Each wall is flat, endless, passes through zero and stands at right angles to its row. A trip goes straight from one point to another. Which walls does it cross, in order?

Walls:
(1): [-12 -27]
(2): [-35   5]
(3): [-27   0]
(4): [52 42]
(5): [18 10]
(6): [40 19]
Trips:
[-28  25] to [55 25] => 4, 5, 6, 3, 2
[ 28 -40] to [-13  -9] => 5, 6, 3, 2

Walls:
(1): [ 5 29  2 -9]
(2): [ -3  14  53 -17]
(3): [-12  -2  -7  18]
(4): [17  5  5 45]
(5): [-31  30  -7 -24]
(6): [ -9 -21 -11  -8]
Trips:
[-31  -1 -14 -11] to [ 11   4 -35  22] => 4, 5
[  5  23  -6 -12] to [  3   6 -34 -17] => 2, 6
[  8  13 -19 -14] to [-22  19 -33 -17] => 6, 3
[ -9 -12 -54 -15] to [-11   2 -23   1] => none
[-9  9  7 -4] to [ -3  32 -26   5] => 3, 2, 4
[-12 -33 -21  -4] to [-21 -20  31 -20] => 2, 3, 5

Walls:
(1): [ -2   8 -11   6  26 -30  24 -13  35]
(2): [-37  26  -6   6 -19   5   0 -26 -23]
(3): [-34  22  10  26  -5  43 -32   0 -26]
(4): [ -7 -24 -28   9 -17   5  26  36 -14]
(5): [  0  -4   6  -2   4 -16 -15  15  -8]
(6): [ -5  26 -16  19  15  26 -12  -7  16]
(7): [-23 -30 -11 -18   0  13  -8  18  -9]
(8): [-27  26 -27  -5 -21  -6  13  14 -13]
(9): [ 10   6   6 -12  19  10 -22   4  20]
Trips:
[ 42   2 -27 -21 -19  12  22 -25 -28] to [  3   6 -19   0  -7 -15   8  13   8] => 2, 1, 5
[ 28 -27  -1  11  15  47   5 -12  -4] to [-26  -7 -11 -40 -16 -26  -3  27  18] => 3, 6, 5, 8, 1
[-17   9  10  34   9 -27 -12 -26   4] to [  6 -22  -3  12  -2  11  32 -36  -4] => 5, 3, 6, 4
[  7 -15 -55  -4   3   7   2 -12 -36] to [ -2 -28  -3 -44 -12  -8 -16  15   3] => 6, 5, 2, 9, 8

Walls:
(1): [ -1  30   1  46  41  -1  38  -1 -15  14   3   6]
(2): [  3  -1  15  27 -13  -9 -34 -10  10   8  15   0]
(3): [-27  13   7   5 -24  12   7 -36   9  21  27   6]
(4): [-13  -1 -16 -13  -1 -11  -1 -21 -25  -8  10   2]
(5): [  5   5 -10  -2  15 -45 -15  14  -3 -17  27  10]
(6): [-37   5  47  39  53  21   2  40   0  14 -15 -31]
(7): [ -1   0  -4 -16  10  -6 -30 -15 -19  25  42 -13]
Trips:
[  9  18 -10 -21   7  -2 -24   9   4 -60  -4 -24] to [-16   0   2 -25 -22  24  16 -25  15  11  -5  33] => 5, 3
[ -1  41 -40 -18  30 -10  30 -30 -17 -39   2  12] to [-36  -5 -16  12  45 -10  29 -30 -26  21 -11  20] => 3, 7, 6, 5
[ 43 -11  31  20 -16  21 -54  39  -7  10   1   5] to [  7  33 -23  24 -22  20  -5  -2 -16 -23   8   9] => 6, 7, 1, 3, 4
[ 19  -4 -17  -1  -3  10 -18 -44 -34 -15  -8  36] to [ 46  10 -30   9 -15  34 -23 -11   3  11   4  19] => 4
[ 26  -5  32 -13 -17   9  -7 -14  23   0  -4  12] to [-10  21  36   9  13 -10  18 -12  23   5  16   0] => 6, 1, 5
[ -7 -13 -21  -2  -3  -9  32 -19  13   5   5 -21] to [  4 -26 -24  -1 -31 -21 -19 -18 -21 -46 -22 -10] => 1, 5, 3, 2
[ 26   9  -3 -11  -5 -40  38  -6 -17 -25  -2  26] to [ 18  -7 -12 -12 -26  21   8 -13  26  19  10  30] => 3, 1, 5, 4, 2

Walls:
(1): [  4  18  10  15  49 -33 -26 -19  31  26  11  21  57  28  43  14  -7  11
 -30   2]
(2): [ -8 -14 -21  -9  17   0  -8 -49  -3  15  19  19  60  14  14 -15  12 -21
 -20   8]
(3): [ -3 -13 -22  11  -1 -21  20  33  23  -7 -40  15   9  24  13  -5 -18   1
  -1  -3]
(4): [ 10 -12 -10  26 -46   5  -4 -25  19  25 -10 -36  -2 -18   9  25  42   9
 -31 -32]
(5): [  2 -15 -18 -10 -44 -43  32  25 -28   4  -6  26  -8  43   3 -25   6   1
  14 -14]
(6): [ 42  58  19  -2  13  -7   7   8 -12  47  23 -33  28  12 -12  25  14  -3
 -15 -11]
(7): [ -2   1  -7  -6 -14  -6  39  17  14  21  -3 -22 -19 -12  -3 -12 -27 -11
 -22  -2]
(8): [-20  -2  42   5   7   4  36   5   1 -22   0  46  17  41   3 -47  21  31
 -15  13]
(9): [-27  -3  19 -34 -15   0   5 -10   4   2  30  19   8  23   3  11   5  -3
   0  -7]
Trips:
[ 20 -37 -19   9   6   7 -28 -41  11 -32  31   3   0 -39 -34 -24  20 -26
 -23 -17] to [ 40 -30  -5  12   7 -12  22  15  -3  26 -31   2 -17  16 -41  16  29 -40
   5  -9] => 5, 7, 6, 3, 2
[ 15   7  -3 -25   0   8   9   6  -6 -26 -38  33   3  24  -2 -50 -15  17
  10  -7] to [ -5  25 -25  -6  -7   7  -8 -22 -40  48  18  -3  -7  -1  18  12  16   1
 -14  -6] => 2, 9, 6, 3, 1, 4, 8
[ 25  21 -47 -20  16   3  23  30 -39 -12 -22 -47  29 -21 -17  13   6  -3
 -12  29] to [ 14  13 -56  -6  13  26  15  13   7  29 -29  -4  12 -13  23  -9  27  41
  -6  -1] => 4, 2, 1

Walls:
(1): [-38 -19  -1  30 -18  34 -13   2  13  -9 -38 -11 -39  18 -21  20  19   7
  26  39   3  -2   1   9 -29   3 -35  13   1 -29   6  30]
(2): [ 11  16  -4  13   8 -10 -10   7   3  16   4 -31   9  -4 -14  25 -24  -2
  -9  -9   5  -2  -2  -2   0  51 -10  -5  -4   5  30  -7]
(3): [-10 -14 -22   2 -21  -4  10 -13 -29  -7  29 -39 -25  -9  -1 -26   1   5
   4 -21 -10   0 -12  28  28   3 -12 -26   0 -38  -7  -3]
(4): [-30 -16   1   2  -1  14  -5  12  18 -23   2  -7   2 -13   7  22 -14  -4
  -9  11 -23  25   8  -4 -15  30 -12 -57  -6 -12 -25  -9]
(5): [  9  22  12  -7  -3  12  -3  16  26  25  -9  14   5  36   3 -31   0  25
 -18   6  40 -26  19  -6 -46   8   2  -5  11 -17  27  15]
(6): [  8 -12 -16 -18 -14  19   5 -20  18  13  14  17 -13  32  -5 -24  -6  23
  -4   9 -29  16  10 -10  -7  -2  18  39  -8 -25 -17  10]
(7): [ 43 -22  22  13 -17  -4   1  -8  19 -28 -29   3  19   9  25 -11   6  -1
 -13 -34  -7 -19   5  17  -1   7   1   0   7 -32   4  20]
(8): [ 36  -5 -14  17   6  -7   4  26  24  39 -35  26  12 -14  17 -14   7  -5
  -5   4  -6  13   7  -4 -17  -4 -20  34 -26   2  -2 -17]
(9): [-15   1 -11 -22 -40  -1  -4 -21  -1  16  -6 -38  -6  24  24  27  -6   7
 -37   9  -1  16  -5  15 -48   5  11  17  40  37 -15 -21]
(10): [-33  -1  22  -4  -2 -29   1   5 -26 -19   2 -42  -4 -22 -19  -9   6 -19
 -21 -17 -30  23  29 -38  26   4  14  16  -1   6 -12 -37]
Trips:
[ 28   0  22  36  36  34   3   9  40  11  -5   1  -6  24 -11 -16 -19 -25
   7 -13  -1  -1  10 -16 -30 -11   0 -45   7 -27  10 -20] to [-37 -24  36  44 -16  12 -11  43 -15 -15  -2   0  -3  44 -12 -31   8 -10
 -16  -5 -11   5 -20 -24  -9  18  36 -25   6 -27  36   0] => 8, 10, 3
[ 32   7  -3  20  -8 -42  20  38 -18  15 -16  34   9  -5   3  22  19  14
   5  20 -12 -22 -22  -5 -17  -3   6 -17  -1   0  -4  19] to [  4  29  29  15 -20 -34  46 -12  -6 -10  -9 -29  17 -12   6  -8   9  33
 -17  -2  11 -45  10 -21   2  10 -16 -15  20  -8  14  20] => 2, 8, 3, 10

Walls:
(1): [-13 -14  22 -17  -7 -39  48 -30  -3 -10   1 -13  11   4  28  -9 -22  20
   5  -8  -7 -33   6  15  20   9  13  -9 -18  16   7  -8 -14  14 -21  11
  13  -3 -11 -35  12   2  12 -34   6 -10  -5 -14]
(2): [  6 -21  -6   2  28   9 -18  -5  25  -1  12  -2 -15  19  24 -19  14  13
  -5   9   0  11  10  13  13  15  -6  -1  13  10  -4  18  -3   6   5   1
  23  -3  33   9  11  -8  -7   2 -13 -15   1  -4]
(3): [  0  29  -8   5  26  -2  13   1  13 -17  -3   2  31  -2  -5  24  -2  12
  20  11  -2  11 -10  30  -2  -9  17   3   2 -11  25   2  35  -8  15  24
 -20   1   7  12  18   9 -28  10   0   7   4  -1]
(4): [ 12  -9 -47  -6 -13  11 -16 -36  10   5  44   8   3  -7  25 -32 -26   2
   3 -18  -2  -1  14  20  18  15 -16 -28 -19 -12   8  15 -21 -30  29   3
   9 -11  -7   6  11  -2  -1  -6 -11   3   6   3]
(5): [-16   1   0 -43  30   2   3  13  13 -15   1  34   4  -5  22   0 -16 -39
  18   3   0  25   0  29 -12  31 -30 -27   1 -10   2 -32 -19  16   8   4
  10  29   4 -27   8  17  -7  35 -13  -5 -12   9]
(6): [ -1  -3 -17   4 -34 -23   0 -10   8  11   4   7  18 -15   9 -30  -8  29
   7 -10 -26 -15  -3 -11   3  -5  39   8 -21  -5 -18  13  12   4  -7  28
   6  26 -11  -3  23  -8   2 -22  12  -2  -3   6]
(7): [ -2  -8   6  -5  27  12  -8  12   6  -1   4  -9   9   9 -27 -36  -7   8
  16   4  -3  42 -19  22   9   3 -17  -2 -12 -25   1 -26  -4 -10  -9 -34
  25  -8 -14  -9  -1   3  25  -2  20  40  29  -9]
Trips:
[ -9 -18  10   4  -5  17 -35  20 -28 -11  -3  -6 -17  24  -2 -12  -3  22
   0  20  30  18   3   9  27   0 -13 -28  -5  -9 -10   6 -19 -14  15  -1
 -37  -8  -7  -8 -12 -13 -12 -31  18  -1  11 -11] to [ -3  13  31  16  23  -6  -4   4   8 -29  -8   1   1 -11 -14  33   7 -23
 -33  27  -2   1 -20  -8  25  -9  20   5   9 -18   2 -12  12   6  -6 -19
  -3  22   3 -15  -2 -12   2   1   7   7 -10  -4] => 4, 2, 3, 5
[ -9   7 -13  13   4  18  -1  24   6 -27   2  27  -6 -17  -1  -6  24 -10
   9  20 -36  11 -13 -22 -14  -5  18  21  -5   9   9  -2 -14  11 -33  -9
  35  28 -15 -27   0  16   8 -13  14   7  38 -12] to [-11  20   5 -10 -15  -7  12 -30 -15   2  -1 -16  36   0  12  -4  16  20
   0  13 -10 -16 -38  -4  33   2  18 -18 -11   5  -9 -24   1  24 -23  -1
  14  14   3  -3   6 -15 -18 -31   1  12   1   9] => 1, 5, 3
[  0  -5  16 -34 -25  19 -22  32  18   7 -10   5  -2  -2  40   1   0  11
 -42   4 -24  27   2  52  10  19  -7   0 -14   4   5  21  13 -49  16  -2
  15 -25  -9  23 -13 -16   1  13  29  11   7  12] to [ -3  -2   1 -25 -19  18   1  10  13 -13  -3  17   8   0  -7   9  46  -8
 -10 -14   5 -33 -34 -12  19 -28   1  12 -19   2 -31  -2  16  14 -21 -18
 -34  15  20 -17   8  56   0   3  21 -10  11  15] => 6, 4, 3, 2, 5, 7

Walls:
(1): [ 42 -10  -6  13   6 -37  -3  10  26  21  22  16  30  -4  13 -23 -31 -31
  -3   8 -21  19 -12 -23  20 -30 -17  11  -6  39 -19 -26  30 -22  -9  10
  17 -23  -9  -2  22  -3  -5   4  -5  -7  17 -37]
(2): [ 13  26 -14  18 -27   6   9 -16  13   9  -5  20  -5 -31  -8  18  21  15
   1  57  16   5 -54 -46 -33 -19  23   1  -7  37 -50   2  -6 -25  18   2
  22   4  -2   4  -5  12  -9  11  -2  11 -27  29]
(3): [-17 -10 -22  -8  17 -40  -2  23   4  -5   8 -36  -9  -1 -34   4  20  26
 -21  16   8  13 -36  10  19  26  28  34  12 -22  22   1  -6  -7  19  -2
 -13  14  28  13  16 -24  -7  23 -33  13   9  11]
(4): [  2 -39  26  -5 -16 -22 -30   8  21   3 -26   2 -26  27  -8 -39   8  14
  10  17  17  10 -17  17 -13  39  16  -1  24   7   1   2   6   5 -13   7
 -19  -3 -14 -19   6  48 -31 -48  37 -29  13 -24]
(5): [ -3   3   3  -9 -13 -10 -23  15   2   1 -19  -4  -5   8  -1 -30 -36 -13
  11 -11  12  -3 -11   4  -2  -6 -27  19  13  -5 -11   4   0   2  30  -3
  -8  -9 -10  -3  34  48   0 -36  11   2   6  -1]
(6): [ -2 -32 -14 -24 -19  33   0  -7  32  -2  35 -23 -40 -11   4  19   7 -13
   3  -3  14 -10  20   3  15  -6   3  10  46   1  11  -3 -13   1   3 -12
   5 -35  -7  47 -21 -23  15 -18   4 -25 -21 -39]
(7): [  7 -27  -3 -30   6 -30  22 -15  29  -1  -6 -21  -1 -26  15   1 -24  45
   2 -12 -20  12 -32   1 -19  24 -19  -9 -14  -3 -18  28  17  10 -13  -6
  -4 -21  17  -1  16  27 -18  -7  43  -2  29  -5]
(8): [ 10  11 -24 -23  -8   8  10 -14 -34  17  21 -19  32 -16  20 -10  21  11
  18   6   8 -10   3 -19  12   8  32  -9  12 -10  13 -18 -11 -24  18  12
  11  34   3 -18 -22 -19   5   4  12   4  -7  23]
Trips:
[-27   2  21   5   8  19  12  26 -15  21  20  -6  -7   2  19  14  15 -10
 -22  18  -2 -42  26  -7  13 -10  10 -18   1  18  -3 -35 -20  -1 -12 -14
 -36  28  -6 -12   3  20   3   6  26   3  -7  12] to [ 28 -19 -17 -11   7 -25  -5  17   0  16  -5 -19 -28  42  27   8 -25  11
  -1 -16 -12  -6  27 -20 -35 -12   1 -20 -17  27  -2  -5  32  -3   7   5
  13  16 -17 -32   7   1  -8  -9   8  -8  -3 -18] => 4, 1, 5, 7, 8
[-12 -20  -3   6 -22  13 -12  24 -16  18  22 -13 -18 -15 -11   4  -8  -4
  -9  -1   9   1 -27  -8   0  16 -21   9 -20   9  -3  38  33 -22  12  22
   1  -1  25 -11   6 -21  31  18   8  -2 -19 -11] to [ -8 -13  20 -10   8  34  13 -25   3  35 -19 -11  -2 -40 -24  -1  10  16
   2 -17 -13  -5  -4  14  20  18   4  -6 -50  33  13  -6  40  -1 -19  -1
 -16 -20 -17   7 -11   3 -35  -3  12  22  -3 -18] => 3, 4, 2, 6
[  1 -16  10 -12  19  21  -7  -9  -8   8 -42 -17 -19  45  29 -19  -6   8
 -27 -37  23 -28 -42  15  21  18   6 -20  28  55  -6   7  -5  -7 -12 -16
 -22  -6 -29 -60 -42   7  -6   1  -8  -4  16 -13] to [  1  15   8  -4  46 -10 -11   1  12   4  46 -25 -19 -24   3  -3   1  14
  47   4   8 -20 -12  33 -24   2 -22 -15   5 -16  41 -34 -13 -21 -27 -21
  14   0  -2 -28  43 -12   7  -5  25   2  15  23] => 8, 3
[ 11  12   0   7  16   1 -10  14  11  -9  -4  -8 -15 -31  -6  -7   0  14
  13 -37 -26  -3  15 -15  -7 -23 -22  17 -22  -9  -1  -1 -37 -24  22 -14
   6  -4 -12   5   3   1 -20  18  -1 -37  27  -9] to [ 24  -6  37   9 -26 -17  24  43  15   8 -25   5 -22  -9  -7  12  20  -2
  -4  32 -14 -10 -14  -1  -2  -1  15  -5 -29 -28  14  45 -10   7  30 -35
   0  12 -37   7  -4  -4  -3  -9  -1  38  28 -12] => 6, 3, 2, 1, 4
[ 15 -13   8  11   5  19  37  -6 -12  21  19   0  28  10  22   1   8  -9
   9 -11  37  -3 -13  19 -18  37  27  21   7 -17  -9  -3  -5  15  17 -18
 -19  31 -16  -9 -16 -11  16  -4 -15 -34   1 -39] to [ 16   9   0 -17 -38  17  14   6   9  23  23  -4  18 -43   0   6 -16  47
  10 -42 -19 -10 -34  21 -24  28 -12 -14   1  16  21 -13  -1 -20   0  13
  -9  13   0   1   9 -29 -29  13 -27  10  24   3] => 7, 4, 6, 2, 1

Walls:
(1): [ 16 -25  24  -6 -22   1 -23  -3  -1  30 -14  38  16  -4   9  11  -6 -35
  17 -17  22  33   4   6  12  -7   7  -7 -16 -13 -12   7  14  24  16   7
   7  -9   5  -9  19  15  22  -5  -8 -12  23   9]
(2): [ 15   3  -9  -4  42 -10 -11   1  15  45   7 -47  11  15 -12  23 -15   1
  -6  13  32  14 -25   8  -1  28  -3  16  10 -18   5  10  -6 -33 -12 -19
  -2 -25  -9 -16  -4  -2 -18   8  -6  -3  -2  -8]
(3): [ -4  -5  -2 -18  -6  12  30 -41  12 -23  17 -21   5  25   9 -34  12 -17
   4 -27  29  24 -33  15 -13   6  20  30  17   8   3  21 -10 -14 -15  -8
  13   5 -15 -25   1  12  -6  -8  -6 -11 -20   5]
(4): [ 10  11  10 -23   5   6  -7  -3 -13  -5 -21 -25  -5  -1 -10  13  19 -16
 -15  14  29  -2  25  -9 -21   1  18  10  -5   8  13 -24   4  21   6 -10
  11 -18  10 -12 -11 -14 -16 -37  17 -18   9   5]
(5): [  5  14  -6  -1  -5 -11   0 -10 -12 -21  -1   3 -16   1  32  -9   6  -3
 -10   2   7 -25  -2  -5   7   9  -2  -5  -7 -13   5  12   3   0 -22   2
  -4 -10   9 -16 -14  24 -16 -11  -1  -5  12  12]
(6): [  2  -6 -13  20 -25 -14 -11 -19   3  24  -1  18   8 -11  21  -2  17   3
   0   0   8  19   5  17  24  24 -17   1 -19  -2  -3   5  -7  13   7  -5
  38  39 -15  13   3  14  39   8  -6  15  -2  24]
Trips:
[-22 -19  -7   1  43   1  -8  -1  -1  -9 -43   3  25 -31  -6  -5 -25 -20
 -13  26  -5   7  -6   2   5  -9 -10  -6  -4 -31 -12 -20 -35  -9 -21  11
 -20  -1 -10 -21   3 -19  18  22   1   0 -19  31] to [-17 -11   9 -11 -26 -25 -13  17  19 -11 -31   8 -19 -43  24 -18  25   9
   6 -28  -8  33 -11  17  14   4  -1  -8  -8 -19  16  -8 -16   6  23  -2
 -20   1 -15 -13 -14   9  -9  -1 -28  17 -11  -2] => 1, 6, 2, 5, 3
[ -5   7   7  -5  11  14 -22   1   9   6   2 -12  -2  28  -6 -19  32  10
 -14   4 -38  -6  21  16  12   4   4  21  27   6  46  -4   9  17  -2  -9
  11  14 -15 -36  -2  -5 -17   7   4  20 -33 -25] to [ -7   5  42  14   8   7  24  24  13  -3  25 -24   1   6 -13  -9  21  29
   7 -16  17  19 -20  19  13 -39  40  -6  -6 -18  -5  23 -33 -32 -19  -1
  31  39  17  -8  -8 -19  -2  12  15 -12  -2   5] => 4
[-10  -7   2 -19   4 -22 -16  11  11  10  36   2   4 -19  -5   6  -2 -27
  -1 -26  13  -8  14  -5 -12 -14   0   3   0 -13  21 -12   1  20  -3  -7
  10 -10  -4 -38   3   3  -7   4  26  -6  10 -18] to [ -8 -12 -23 -19  15  12 -20   5  25   7  -4 -24   6 -18   8  -5   6 -19
   1 -12 -14 -20 -21  11  -6 -23  -4 -19  -9 -38  -6 -14  18   6  29   1
   1  45  11   8   2   9  11  -7  19 -17  -8 -22] => 3, 5, 2, 6, 4
[ -6 -21  17 -11  26 -29   5  -1   9 -13  -6 -10 -19  -3  -8 -39  15   3
   2  16  -8 -11 -21   0   3  11 -19  22  -7   3  10 -13   0 -17 -10  15
 -10 -15   3 -32 -11  10  16 -13 -11   2  25 -20] to [ -5  15   4  -2 -18  28  -2  31  23  -1 -14 -14  -8  -9 -19   6   5  14
  -2   4  -2  -2  -2   2 -38  -3  -2   0 -15  27   4  47  -3 -13  -8  -3
 -27 -11 -15  -5 -22  -7   2  -5 -14 -14  10 -11] => 5
[ 18 -13  -1  30  -6 -32  22   0  -2 -21   9 -13  13  -2  -4   4  33  -5
   0 -10  -6  18 -25  -4  24   3  10  -6   0 -11 -11  -2 -23  -1 -24  -7
  14 -17  -9 -21 -19 -12  -5   8 -13 -12   7  31] to [  3  -4  26 -29 -27  16 -20   8  57   4  -4 -27   9   2  39   5  22 -22
  -2 -11 -27  34  13  24 -19 -13 -20  -8   4  -7  -7   6  -7  -9   5 -12
 -14  -8  -9 -12  11   4  27 -16 -14 -23 -22   4] => 1, 5, 4
[  2 -23  39 -12   4 -12   3 -27   8  29  12  22  -6 -12  34  17   2 -25
 -22  32   0  10   5   2  -6  -2   6 -11  -3  -4 -29  -4 -27   1   7  11
 -23  -4  20   9   2  -6   0   5  46  -1  10 -14] to [  3  40 -15 -16  -2 -11 -19  13   1  -7  25   1  -3 -33  20   6   2   2
 -12  12  15   4  -8  20  15 -28 -22 -11 -14  -8  20 -16  15  25   7  13
  13 -23   2  -9  -4  16   9   0  -6  17  27   4] => 5
[ 16 -45  -8  -9  -8  16   0 -47  -8 -11  14 -20  19 -10   2  13  11 -19
 -31  13 -42  11  -9  15  18  -7  60   7   4  -4  13  24   4  18  -5 -20
  19 -18  20   3 -40   4 -12 -13   2  -6  -3  -4] to [ 10  -9 -12  14 -15   6 -11   3 -10  28  25  13 -32  16  -5   1 -23  13
 -11 -26 -20  13  -1  -9   5  -1   3 -12  -9 -16 -26  39  27 -13  15  10
   4  20 -11  31   0  45  -1  -9   5 -23  15  18] => 2, 6, 4, 3
